Each wall is flat, endless, passes through zero and stands at right angles to its row. A trip goes straight from one point to another. List the walls that it crosses, first one first.
In the rows, 128 means zero.

Walls:
(1): [93 89 78]
(2): [106 144 110]
(3): [147 126 137]
Trips:
[ 85 119  99] to [122 114 101] -> none
[170 161 191] to [161  57  82] -> 1
[ 70 129 144] to [166 168 145] -> 1, 3, 2
[ 84 184 151] to [132 155 161] -> 3, 2
[136 130 139] to [ 80 196  71] -> 2, 3, 1
[132 138 154] to [125 104 107] -> 1, 3, 2

Walls:
(1): [139  96 164  69 112 140]
(2): [149 137  70 117  81 149]
(3): [104 242 110  91 168 160]
(4): [136 109  62 104 173 155]
Trips:
[139 131 146 138  83 166] to [123 124 127 154 144 111] -> 1, 2
[124 208  37 105 103 109] to [137 100 118 101 131  89] -> 1, 3, 2
[ 69 141 118 118 123  64] to [ 97  68 115 133  94 117] -> 3, 1, 2
[109 175 113 139  92 137] to [153 125 169  92 149 208] -> 1, 4, 2
[ 92 185  94 134 104  90] to [ 72 105  92 170 133 165] -> 4, 3
[ 57  76 142 173  93  89] to [176  97 115 144  97 160] -> 2, 1, 4

Walls:
(1): [160  57 124 138 160  96 124 157 110]
(2): [ 96 163 119 128 162  69 172  85 178]
(3): [117 152 100 152  98 145  67  86 131]
(4): [ 56 136  74  99 161  79 165 219 136]
(5): [ 97  90 153  80 136 119  85 141 138]
(6): [161 197 125 108 121 130 151 128  63]
Trips:
[126 150 182  98 145 127 156 109 178] to [131 135 137 126 130  96 146 152 116] -> 4, 6, 1, 5
[118 100 133  79 113 144 101  79 126] to [ 97 102 187 116 164  90 162  89  26] -> 1, 6, 3, 2
[125 162 124 144 218  36 169 144  64] to [203  92 168  72 135 167 137 100 157] -> 4, 5, 2, 6
[156 145 105 111 223 112 152  43  89] to [161 143 117 170 129 109 162 209 116] -> 4, 2
[154 137 115  66 102 147 128  93 132] to [169 107 171 108 150 114 111  84 163] -> 2, 6, 1, 3

Walls:
(1): [ 70  88 144 184 136  93 163 125 124 172 115 107]
(2): [127  95 112 131 114  97 180 194  62 131 157 136]
(3): [117 136 109 183  91 157 155 137 148  75 120  79]
(4): [126 146 168 141  89 117 128  50 124 113 190 166]
Trips:
[155 160  88 118 157 124 135 147 111 124 117 118] to [125 108 147 154 107  97 140 178 111 121 115 148] -> 3, 1
[147 153  87 115 124 119 119  92 166  98 183 144] to [106 145  71 166 202 128 156 121  79 115  37 148] -> 4, 1, 2
[131 212  69  78 162 150  84 107 136  90 120 137] to [ 99 139 154 179 165  79 132 171 138  74 118 176] -> 3, 2, 1
[115 117 119 132  72 146 152 153 148 135   7 169] to [161 107 126  77 150 126 100 106 156 136  83 130] -> 1, 3

Walls:
(1): [143 235  73 138 142 160 123  79  93 133 134 106 130  51]
(2): [145  79 125 161 154 124  91 128 202 100 138 145  88  78]
(3): [161 121 168 163 176  78 110 104 150 136 148  70  93 116]
(4): [115 178  95 134 112 131 174 118 104  99 164 137 127 104]
(5): [123 115 110 156 148 181  57 119 121 141 160 103 234 113]
(6): [ 80 150 120  78  88 123 149 153  91 147 109  58 133 139]
Trips:
[188 169 161  89 116  97 130 168 133 118 167 122  84 149] to [156 177 148 130 112 107  50  88 129 122 118 190  90 135] -> 6, 2, 1, 4
[178 139 106 120 127 116  79 161  45 115 120 132 122 139] to [116 181 120 171 113 139 195 142 134 174 114 121 177 116] -> 4
[ 82 131  95 145 118 206 115 130 144 143 136 131 138 136] to [127 121 165 115 154 127  89 148 113 187 100  95 136  94] -> 4, 3
[161  89 124 137 150 121 108 126 137 135 129 137 148 179] to [169 169  88 107 130 136 124 194 121  94  84 172 143  85] -> 3, 1, 4, 5
[145 107  23 230 185  67 122 102 150 150 164 181 136 102] to [130 178  83 127 125 151 122  60  65 120 116 138 151 107] -> 3, 2, 6
[126 207 162 121 178 220 112 133 106 182 118 150 112 110] to [137 146  94 125 100 144 170 125 177 189 111  86  93  77] -> 6, 5, 3, 2
[184 135 136 161 171 142  72 167 101 123  71  98 191  77] to [141 148  59 154  97 133 169   7  97 144 206 162 156 155] -> 2, 4, 3

Walls:
(1): [116 103 106 119 125 190 170 171 117 118 139 157 106 145 116 108  92 148
 147 104]
(2): [149 189 114 100 204 171 157  78 200 134 166 135 132 137 135 137 159  73
 193 100]
(3): [120  69 107 150 146 172 139  97  93  17 168 123 123 180  24  71 150  87
 142 131]
(4): [162 115  83 177  62  97 201 105  92 162 158 132  89 137 160 139 119 186
 144 133]
Trips:
[177  91 162 140 120 127 123 113 108 197 117 133 147 129 132 129 176  90
 102 121] to [127 130  88 150 125  73 133 173 161 127  91 105 198 111 150  98  92  77
 112 143] -> 4
[195  91  88 161 117 181 112 135 102 106  97 101 118  72  71  42 149 145
 120 175] to [122 119  53 122 138 155 105 155 129  87 109 135  83  98 182 104  65 125
 132 110] -> 3
[135  48 189 115 136 110 103 179 181 160 111 104 143 188  53 122  99 126
  35  98] to [165 177  95 144 155  90  94 125 127 172 169  65  68 134 115 126 149 117
 119  73] -> 1, 3, 2, 4
[118 129 183 209  84 128  76 136  46 128  49  87 112 133  70 121 106 139
 152 134] to [ 88 114  91 161 120 120 139  95 158  81 127 158 131 140 149 151 145 104
 128 112] -> 2
[153 131  97 120  89 212 125 140 175 115 126  88  87 125 121 161 176 134
 104 183] to [164 148 132 116 117 141 136  98 110 142 110 114  96 175  63 108  76  55
 158 159] -> 4
